Each point is reached from the start by the listed moves, each made 0, 1 or 2 times, or once backwards (-1), plus a little noise. Is the number of moves made odd or even? Then give how often each move was made.

Moves:
(1): [ 14 -12]
(2): [11 13]
Start: [ 12 -10]
Points:
[60 -8] -> even (2, 2)
[ 52 -22] -> odd (2, 1)
[ 39 -34] -> even (2, 0)

Moves:
(1): [ 29   2   5  -7   4 -20  -1   3]
(2): [  4  22   1  14   9 -20  11   7]
(3): [ 21  13  11  15 -22   6  -1  -1]
(4): [  6   0 -19  40  -1  -2  -5 -25]
(5): [-10 -20  34 -23  25 -17  35  -3]
(6): [ -2  17 -25  16  19  27  10 -11]
Start: [-29  11  -9   5 -10  -9  -7  -7]
Points:
[-21 -10 -21  -2 -62   1 -63   1] -> odd (0, -1, 0, 0, -1, -1)
[-84  25  25 -26  86  11 100  -6] -> odd (-1, 1, 0, -1, 2, 2)
[ 28   1  50  -8 -33 -14  14 -16] -> odd (1, -1, 2, 0, 1, 0)
[ -22    7   46  -25   38 -119   37   21] -> even (1, 2, -1, 0, 1, -1)

Moves:
(1): [ 36  -9  13   8   5 -18 -11   1   6  11  10  -2  -2  -7]
(2): [ -4  27   6 -11   4  -2   6  14  -6  -9 -14   0  -9  -2]
(3): [-6 -2 14  1 10  5 -3  0  0 -6 -8 -3 -8  6]
(4): [ 17   0  -4  17  17 -13  -3 -11  -3  21 -19 -18   3 -11]
(5): [  3  13  -2 -19  31   2  -6   4  -4  -7   0 -25  10  -2]
(6): [  2  -4  -1  -4  -6  13   6   7  18   2  -1   1   6 -10]
(7): [  4  -9  -4  -3   8  10  15  11 -11   6   6  14  10  -2]
(8): [-14   4  13  -1  -2   0 -12  29 -12   8  -3   1  17  -7]
(9): [ -3   1   1   7   6 -11   7   6  18  15   6  -4   0  12]
(10): [  3   2   4 -10  -1   6   0 -13  -6  15   3  -7  -3   4]
(11): [  3  17   3  19   7  14  -4  25  -3   6  15   6   5 -18]
Start: [-16 -18   4 -12  -2  -5 -16   3 -22  10  -3  15  -3   7]
Points:
[-72  -6   7 -57  46  80 -11 121 -56   8  42  22  89 -24] -> odd (-1, -1, 0, -1, 2, 1, 2, 2, 0, 0, 1)
[-11   6  48 -18   1  37 -21 108 -39 -23  12  64  17 -40] -> even (1, 1, 1, -1, 0, 1, 1, 1, -1, -1, 1)
[-31  85   2  59  52 -28  -6  71   1  44 -45 -22 -11 -25] -> odd (-1, 2, 0, 2, 0, 0, -1, 0, 2, -1, 2)

Moves:
(1): [ 26  -7  -8 -11   4   1   4  -6   4   4   9   7  -1  -3  -3  -8   5   5
   6  -2   3   1]
(2): [ -5  20  -9  -7  -7  -8   1 -11  26  -1  -1   4   7  -1  11  -7   5  -1
  -9   6   2  -5]
(3): [ 20  17  21  13   4  -3  -3  16  -5 -12  -9  -3 -10   9  -8  -5   9   3
 -10   4   4   7]
(4): [  5   6 -16  13 -21   7  -3  -2  -3   6  -6 -11   0   3  21 -15  -3   9
 -23 -13  -6  -4]
(5): [ -1   9  -3   7  16   1   9 -11  11 -21  10  -4  -6 -12   8   4  -6  -3
  -1 -22   1  10]
(6): [ 10   3  -5  -2  12  24  -8   6   6  -5   2   0  10  -3   3  -5   1  -5
 -15   7  -1   1]
(7): [  2   1 -12  10 -23   1  18 -14  17   6 -15  -4   1   3 -10  -1   1 -14
   4   7 -10   8]
(8): [ -4   1 -14   5   4  13   5  15   0  14  -4 -17 -10  14  -5   9  11   9
  -9  -4  19   2]
(9): [  3  -6   5   4  -7  -4  -2   6  13 -10  -5  -1  11   3  12   3  -6  -2
   6   3   6 -11]
(10): [-5  0 18 22  4 -6 -5  6 16 36  4  2 -3 -2 -5 -1 -6 15 12  4  1  9]
(11): [  6  11   9   7  -3   9 -11   0  -2  -8  22  -5 -12 -15  -7  23   7  -5
   8  14 -11 -17]
(12): [ -7  -7 -18  17   5 -11   0   0   5  -4  14  33  -3  24  -3   3   0   0
   7  11 -17   4]
(13): [  8  13  15   3  -5  -4  -4  12 -11  -6   5   4  14  24  -1  17 -10 -27
   0 -20  -4 -16]
(14): [ 10  -6   2 -12   7  10  -4   5   7  -3   1 -28 -18  31  23 -17  -2  11
  -3  -5 -13   3]
(15): [ 5  9 -2 -3  4 -3 13 -1 -8 12  0 -1  3 -4 23 14  2 -6 -3  3  2  5]
(16): [  4  -5   1  -3  -1  13   6  -4   3   4 -14   8 -17 -14  -6  25  -2  13
  -8  -9 -12  -5]
(17): [ -5 -14  11   5  -7   3   4  -2   7  11   1   5   5   7   0  -6  23  11
  -8  -4   4  -1]
(18): [-15   6   4   7 -16   4  31  -8  10   0  12  -7   3   2  -5   3 -12  12
 -17  14   1 -15]
(19): [ -9  23  10  -2  -8  17   8  12  -2 -13 -11  11  16  25  15   5   9  13
  32 -10  -1   3]
(20): [ -4  10  -1  21  28  -8   7  -8 -10  13 -17 -12  10 -10 -18   9  10   6
  10   1 -14 -25]
Start: [ 19  -2 -21 -10   3  -7   4 -14  -5   1   0   6   5   5 -15   6   5  11
  -3   9   9  -6]
Points:
[  82   53   31   27   33  -38   18  -83  115   40   11  -32 -113  -52
   18   83    3   -7   19   10  -85   32] -> even (0, 2, 1, -1, 2, -1, 2, -1, 0, 2, 2, 0, 0, 2, 2, 2, 0, -1, -1, 0)
[ 59 107 -34  44  41   4 117 -67   2 -25  39 113  89  21 -70  85  69 -26
   9  87 -73 -84] -> even (2, 1, 1, -1, 0, 2, 1, -1, -1, -1, 1, 2, 1, -1, 2, 0, 1, 2, 1, 2)
[ 10  25   1  16   3 -40  97  35  -3  14  43  62  59 115 -29  35  36  47
  19   7  95 -27] -> odd (2, 0, 1, -1, 0, -1, -1, 2, 1, 0, -1, 1, 1, -1, 1, -1, 1, 2, 1, 0)
[ 121    9  -23  120  -10  -51   21   24  -45   35 -101   35   41   78
  -56   42   52    6   -2  -76   -8  -64] -> even (2, -1, 2, 2, 0, -1, 1, 1, 2, 0, -1, 1, 2, -1, 0, 1, 1, -1, 0, 2)
[  66   66  -55   28   59   -4   61  -88  112  104  -64  -98   19   27
   63 -111   71   82   37  -54  -16   56] -> even (2, 2, 0, 1, 2, 0, 2, 0, -1, 2, -1, -1, -1, 2, 1, -1, 1, -1, 1, 2)
[  86   55    6   58  121   11  -36   72    3   18   74   46   -5   44
 -110    8   13   13   11   15   68   35] -> even (2, 0, 2, -1, 1, 2, -1, 2, -1, 2, 0, 1, 1, -1, -1, -1, -1, 0, 0, 0)

Moves:
(1): [ 14 -13   6  -7   6   2  -3   6  -7  -5   3  -4  -2   3   9  -3   1  -3
  -3   0   3  -1   2   1  20  -3   5]
(2): [  2  15 -10   5   6  -3   4   5   5   2  -2  -2  -2   6  -1  -2   3   6
  -4  -6   8   2   2   2  13   5  -8]
(3): [-7 20 27 -5 -6 -1  3  3 -3  2  2 -9 -2 -5 -6  9 -1 -2 -4  1 13 -9 -6  6
  6  0 19]
(4): [ 10  -5   3  17   1 -15  11 -15  -5  10 -13 -20 -10  -9  -6   7  -5   0
  11   1  -6   7   7   4   7   6  -4]
(5): [-11   1   5  -6  16   5  -1  -6  -3   2  -9   1   0 -13   3  -9  -3   7
 -12  -1   7   1   2   6  -2  16   1]
(6): [ -1  -7   3  11   4  18   8  -8  -6  11   1   3   0   5  -4   7  12   9
   6  -8  -6   9 -14  -2   8 -10  -7]
(7): [  1   2   5   4   1   3   9  -9  -5  -2   9   1   6   4  -4   6  -6  12
 -12   7  -2   1   8  -1  -6   2 -10]
(8): [ -1  -8   8  18   2  15   5  17  12  -6  -4  -3  -7   4  -5   3 -25  -6
   4  -3   6   9  -6  -3  -3   5  -6]
(9): [  9   4   3  -4   8   7   0  -8   8   0  -9 -12   4   2  -1  -7   1  -2
  -1   5  -4   9  -2  -8  -2   4   3]
(10): [  7   3   5 -11   1   3  -8  15  -2  37   4   4   1   3  -7 -11  -4   2
  -7  -2  -6  -5   9  10 -11   7  -5]
(11): [  0  14 -12  11  17   2  -2   1   4   4   8  -7  -7 -16   2   4  -4   4
   1  -4  -3  -9   4   4  -1  -6  14]
(12): [ -4   6  10  -2   2  -4   3   3   9   4 -13  10  -1  -3  23  -7   6   9
 -11  -2  -2  -1   0   1 -11 -14  -2]
(13): [-10  -3  13  14   4  -4 -10  13  -4   1   6   3  11  -3   0   5   4  15
   6   7   2  -2   9 -13  -3   2   6]
(14): [ -2  -2   9  -5   6  -1  -9  -3  -3   0   3   0 -11  11   6  10   8  -3
  -1   4  10  13   8   1  -2  -5  -1]
(15): [ 11   3  -7   5  -6  18   5   1  -2   5  -5  -9   6  -6  28  11   7   9
   9  14  -5 -10  -8   5  -6   0   0]
(16): [  5  14  -1  -4   5  11  -3  -3   1  -5  -2  11   0 -14  -2  17  -8 -15
   2   0  -8   6  22  -7  -4  -2   0]
(17): [-16 -15   2  -4  -5 -18  14   9  11  -2 -11 -10  -1   1   0   0  14 -10
  -7   3  -3 -11  -3   1   3   8  -5]
(18): [  4  -3   4 -25  -3   5   1  -3  -5   1 -10  -4 -13   8  -4   6  -4  17
  23   5  -1  -9   0   0  -1   2   8]
(19): [ -8   3   7  -8  11  -5  11  -2  -6  12   0  13  -3 -11   8  -7   5  -2
  18   5 -14  14  -4  14   1  -7   0]
(20): [ -1  -2  -7   4  -6   2  -8  -3   5   9   2   7 -10  -1  -1   3   8   4
  -8  18   7   6  -2   4   0  10   1]
(21): [15  7  3  5 -2  1 14  2 11  6 -1  2 -4 -5 -3 -8  1 -2  6 -9 20 -1  7 14
 -7 -4 -1]
(22): [  5  -1  -6 -15 -13   0   5  -4   3  10  12  -8  -5  -9  -7  14   9  12
  -9 -30   1  15  -4   0  -7   6   4]
(23): [  2  -3   1  -1  -8   0  -5  -1   3  -5   2  -3  -3   1  -5 -15   1   4
   5  -1   0   5  16   5   1  -5  -3]
(24): [ 2 -9 -3  1  1 -2 -7 -6  1 -7  0 -2  5 -5 -3  6 -3 13 -3 -3  1 -2  1 23
  3  1  5]
Start: [ 10   0   1  26  11   8  -2 -14  -2  16  10  -3  -6  11   7  -3  -2   4
   2   5  -6  -6   0   2  -5  -8  -2]
Points:
[  6  32  92  -9  51 -15 -11   7  21 111 -47   7 -40  13  45 -16 -12  20
 -48  31  24  41  22  69 -37  30 -13] -> even (0, 1, 1, 1, 1, -1, 0, 1, 1, 2, -1, 2, 0, 2, 0, 0, 0, 0, 1, 1, 0, 0, -1, 1)
[ 47  -3   0  58  77 118  48 -18   3  29  46 -33   5 -53  73  74  30  98
   2 -41   5  22 -56  29   7 -22  41] -> odd (2, 0, 0, -1, 1, 2, 1, 1, 1, -1, 2, 0, 1, 0, 2, 0, 0, 0, 1, 0, 1, 2, -1, 1)
[113  74 111  17  31  88  39  30  37  35 -30 -14 -32  35  11 -30 -95  42
  29  29  40 -19  51  22  -6 -40  14] -> even (2, 1, 2, 0, -1, 0, 2, 2, 2, 1, 0, 2, 0, -1, 0, 1, -1, 2, 0, 0, 2, -1, 1, 0)
[ 16  77 109  35  86 100   3  -6 -17  97 -14 -51 -56 -30  -9  31 -53   6
 121  16 -15  70  19   0 -26  -7  42] -> even (-1, 0, 2, 1, 1, 1, -1, 2, 2, 1, 1, -1, 1, 2, 1, 1, -1, 1, 2, -1, 0, 0, 1, -1)
[ -7  49  53  40  20 -14 -38  -2 -29  91   2   5 -70 -15 -19  44  11  33
  54  67 -17  39 108  -9  20  19  -5] -> even (0, 2, 1, 2, 0, 0, 0, 0, -1, 1, 0, 0, 2, 1, 0, 2, 0, 1, 1, 2, -1, 0, 2, -1)

Moves:
(1): [ -1 -10  -2   6 -10   3 -16   1 -11  -9   3  -3 -15 -18  15  12  -8  -2
  -4  -1 -12   1  -8  -1  -7  -2  -6]
(2): [-10  12   7  -7  15 -19 -20  -9   7  -1  -5   8 -11   8   4  -3  -2  -1
  11   3  -5   9  10   3   2  17   9]
(3): [  5  -7   2   1 -14  14   1  10   4 -14   4   9   5  -8  -2  -2   0  -4
   8   4 -12   3 -14   4   7   0  -4]
(4): [ 11  -3 -17   3   6 -13   6   8   9   4  -5   6  -1  -8  -2   4  21   3
   1  -8   0   5  -2  -4  10   0  10]
(5): [  1  -1  11 -15  -2  14  11  11  12  -3 -16  -5   0   4  12  -4 -24   2
   5  -6   2   9 -18  -1 -13   8  -3]
(6): [ 0  0 -8 -8 -6  3  1 -8  3 -2 -5  2 -1  3  1 -1 -7 -4 -7  4  5 -7 -4  6
 -2 -4 -2]
(7): [ 13   1   3   3   7  -1  -4 -11  10  -8   6 -11 -11  -3   7   8   2  -9
  -7  -5   7  -3  10   1  -2  -4  -5]
(8): [  5   6   4 -10 -14   1   6   3   1 -10   2 -12  -1   8   1   0   7  -3
  -8   5  -1  -1   7   2   3  -3  10]
(9): [  4 -15  -9  -3   6  -3  -9   9  15 -11  -3  -1   8  -7  -3  15 -15   2
  12  -1   0  -5  -5   8   4   6  -1]
(10): [  6   4   2   9  -5  -3   2  13  12 -14  -1  -4   0  -1   0   1   1 -18
   6  10   8  10   2   1 -10  -6  -4]
(11): [ -6  -3   1  -6   5 -14  -5  -4   2  24   0  -4  -8   5  -8  -3   1  -7
   3 -17 -11  -9   0  -3  -7  -5  -9]
(12): [ -1 -18  -5 -16  -5   4  10  -1   3   3  17   8  -3   3   9  -1  -3  -4
  -7   5   6 -19   0   3   1 -16  -2]
(13): [  1  -7  -5   0  -2  12  -1   2  17  10  -3   5  10   8   8 -10  -4   5
   9   5   3   3  -1 -11  15  -6  15]
(14): [ -5  -6  -3  18   7 -11  -2   7  -2  -2   2  13 -12  21   4   1 -11  -8
   2   3  -3  -2   8   8  11  -6  -3]
(15): [ -3  -6   0  -4  -3   2  -4   4  12   4  -1  -1 -12   3   4  -2  -1  11
   0   2  -4  -1   3  -3  13   9  -4]
(16): [-13  -5  -1   0  -1   0  -8   3  -9 -11   3  11 -10  12   5  13   0   1
   4 -13  16   2  -7 -13  -6  -6   5]
(17): [ 14 -12  -8  -4  12  -7  -8 -18  11   5   6  -3  -8  -2 -10   2  14   9
   2   7 -21  -9   0  -7   2  -6   0]
(18): [ -8   6   1  16  -5  -8  14 -10  -6   1   9  12  -5  -9   1  -9 -26   6
  10  -5 -10  16  -6   4   8   7  -6]
(19): [  1   6 -15  -5   4   8  -1   3  -2  -3  -1   2   4  -7  -5  11  -1   6
  13 -11   6  -4   7   2 -15  -4  -9]
(20): [  1   9 -13  -9  17  18 -20   7  -7  -4  29   6 -11 -11 -17  -2  -2  -6
 -18  16 -21  -6  -8  -2   7 -13   2]
(21): [ 13   8   0  -4   0   3 -16   5 -22  -8  12  12   8   6  -6 -12  -4   3
   2  -7  19  15  -2   6   6 -12   8]
(22): [ -8  -7  -8   2   7   2  13   6   4   7  10   1  16   4  -8   0   4  -4
  -2  -2  -9  20   1   3   7 -10   6]
(23): [ 11   1  13  -8  -4  15 -18   0  11   7  10   2 -11   2  -3   6   6   3
   0   5   1   8   3  -1 -19  28  15]
(24): [  6   3   4   6  -3   0   5 -10  -4   1   8 -10  -7  -2  12   6   5   8
  10   0   5   0  -6   4   1  -3  -2]
Start: [ 23   2   6  -1   7  15   7  18  -5   0  -4 -16  -8  -5  11  -2  -8 -10
  -9   2   8  -4   0  15   0  -2 -12]
Points:
[  39  -54   17 -121  -42   76   -7   35  107  -45  -22  -14  -24   32
   89   62  -77    3   63  -12  106    0  -44   13  -88   43   35] -> even (0, 1, 0, 0, 2, 2, 0, 1, 2, 1, 0, 2, 1, -1, 0, 2, 0, 0, 1, -1, 0, 0, 2, 1)
[ 28  14  36  -2  55 -85  45  25  -7  29  -5  30 -25  81  42 -61 -41 -17
 -20 -47   7 100  38  51  55  14  42] -> odd (0, 2, -1, 2, 2, -1, 1, 1, -1, -1, 0, 1, -1, 2, 0, -1, 0, 1, -1, -1, 2, 2, 0, -1)
[  94  -31  -73   19   14   68  -55   49   14 -106  110   28  -37  -67
   -8   47  -54  -32    9   74  -76  -61    9   60   61  -63  -17] -> even (1, 0, 2, 0, -1, -1, 1, 2, 2, 0, -1, 1, 1, 2, -1, -1, 1, 1, 2, 2, 0, -1, 0, 0)
[ -15   -5   18  -44  -66   12   34   11  -50  -34  -57  -40  -58    2
   72   41  -36  -24  -44  -20   28  -45   -1   -2 -102   -6  -27] -> even (2, 0, -1, 0, 1, 1, -1, 2, -1, 0, 0, 1, -1, 0, -1, 1, 0, 0, 1, -1, -1, -1, 0, -1)
[-20   9  14 -11   6  51  24  29 -61  36  79  28 -17 -18 -38 -51 -77  -1
   5 -55 -89  63 -47  32   6 -20 -64] -> even (0, 0, 2, -1, 1, -1, 0, 0, -1, -1, 2, 0, -1, 0, 1, 0, 0, 2, 1, 1, 1, 2, 0, 0)
[-12 -51 -55 -33  89 -62 -31   8  49  38  45  48 -75  80  33  55  31 -14
 -21 -18  60 -24  63  56  55   6  26] -> odd (-1, 2, -1, 2, -1, 2, 1, -1, 1, -1, 0, 2, -1, 2, 2, 1, -1, -1, 0, 0, 0, 2, 1, 1)

Moves:
(1): [ 12   3   0   4  -2   8  12   3   8  11  -5   1  -9  -6  12  10   9 -14
   1  -3  -1 -11   7   6]
(2): [-11   4  -3   2  -3   8   2  -4   6  -6  10   2 -12   2  -8  16  16  -5
  -1  -1   8   4   6 -19]
(3): [ -3  -1   8  10  -1   4   4   0   1   4  12  12  -6  -4  16   3   1   6
  -3  -3 -10  -5  -5  -7]
(4): [ -1  -3   4   3  -1   2  10  -1  -6  -4   0  -4  -5  -3  -2 -10   6  -7
   0   0   4   9  -2  -9]
(5): [-10   1  15  13  -3  -4 -14  -5   2   8   3  -1 -10  -7  14   7   4   4
   1   2  -4  -6  -6 -10]
(6): [ 14  16   1 -10  -2 -14  -3   4   6  11  -6  -5   6  11 -10 -11  -6 -10
   2   2  -7   2 -11  20]
(7): [ -5  -4   3   0  -2  -1   2   3   1   0   5   0  -3  -3   4   6   4  -2
 -10  -4   7   2   0   3]
(8): [ 2 -6  2  5  5  8  0 -6  5 -9  0  6 -3 -1  3  7  0 -1 -4  4  3 -2 -1 -5]
(9): [ -4 -11   2   2  -1   2  -5   6   2   1  10   0  -7   2   7  -2   6   1
   1   5   0  -4   0  -6]
(10): [ -5  -1  -8   1  15   4   7  -9  -9   2  -4   3  10   6   5   5   2  -2
   1 -12   5  -3   6 -12]
(11): [  9  -9   4   0 -14  -8  -8   3   0   1   5   0  -1  -2  -2  14   1  -8
   3  -4   1  -2   0  -2]
(12): [  7  -3  -7  -4  -4 -12  -4  -2  -4  -2  -3   5  -5  -2   1   7   3   7
  -6   2   0  -3   3  -3]
(13): [ 2  3 -3 11 -2  2  3  2  2  6 12 -2 -4  0 -2  8  6  2  3  6 15 -5  4 -1]
(14): [ -6  -2  11   5   3  -1   0  10  -3  -6  -2   7   1   0  -3 -11  -9   4
 -10   1  -6   2   8  -8]
(15): [  8  -7   0  -1   4   2   1 -16   9   7   0  -6  -3   3  -3   7   1  -5
   3  -2  -6  -1   6  10]
(16): [  1   2   1 -10   3   3   0   1   7  -2  -4   9  -5   0 -18  -4  -3   9
  -6  -7  17  17  -5 -19]
(17): [-1 -1 -3 -2 -4 -4 -3  3  1  6 -2  3  6  0 -9 -4  5 -3 -2  3 -1  6 -5  5]
(18): [12 -2  3 11 -4  7 -9 -8 -4  0  1  0 -7 13  9  5 -1 10 -9  0 -4 -7  2  2]
(19): [ 10   6   4   0   6   7  -6   0   0  -4   9  -9   2   0  -4  -9  15  15
   0   2   2 -11   8  -1]
(20): [-4  5  3  3  3  5 -1  5 -1  0  5  5 -8 -5  5 -7 -3 -9 -1 -3  5 -3  2  0]
(21): [-12 -15  11   5 -20  -2  -7 -13   4  -6  -3  20   0  -2  13  -5 -12   2
   0   0  -7  -7   1  -2]
(22): [-10  -7   4 -14 -12   2   0  -9 -14   3  -3  15   3   1  -4  17  -4  -2
  -2   2   3   5  -7  -6]
(23): [-3 -5  5 -2  0 -3 -7 -6 -4 -9 -3 12  2  2  3  7  4  7  3  2  5 11  4 -5]
(24): [-8 -6  5  3 -5 -8 -3  2 -2 -1  1  8 -8 14 -8  8  2 17  6 -4  2 -5 -7  2]
Start: [ -4  15 -16   5   8   5  -6  -5  22  -7   5  -3   4   5 -10   0  -9   2
 -12   6  14   7  14  -5]
Points:
[-71 -55  35  34 -26   2 -45 -31  11   4  31  14  -3   9 -42  22  14  45
 -22   3  47   9   4 -78] -> odd (-1, 0, -1, 1, 2, -1, 1, 0, 1, 1, 1, -1, 1, 1, 1, 1, 2, 0, 1, -1, 1, 1, -1, 1)
[-15 -53   6  14 -69 -10  -6 -15  70 -14  25  29 -50  19  -7  21  23 -11
  -4 -12   9  -7   7  25] -> even (1, 1, 0, 1, -1, 0, 2, 0, 1, -1, 1, 0, -1, -1, 1, 0, 1, 0, 0, 0, 2, -1, 0, 2)
[  -2  -53   53   10 -119  -47 -102  -34   17   -7   87  121  -54   23
   39   92   -3   53  -30   33   35  -31  -23   -2] -> even (-1, 0, 2, -1, 0, 2, 2, 1, 2, -1, 2, 2, 2, -1, 0, 0, 0, 1, 1, 2, 2, 2, 2, 1)
[ 83  39  16   7  27 -48 -32  16  58  29 -43 -41  27  29 -22   3   2  -8
 -18   5 -41 -30  27 100] -> even (2, -1, -1, -1, 1, 2, 1, 1, -1, 0, 1, 0, -1, 2, 1, -1, 1, 0, 1, -1, -1, -1, 1, 1)
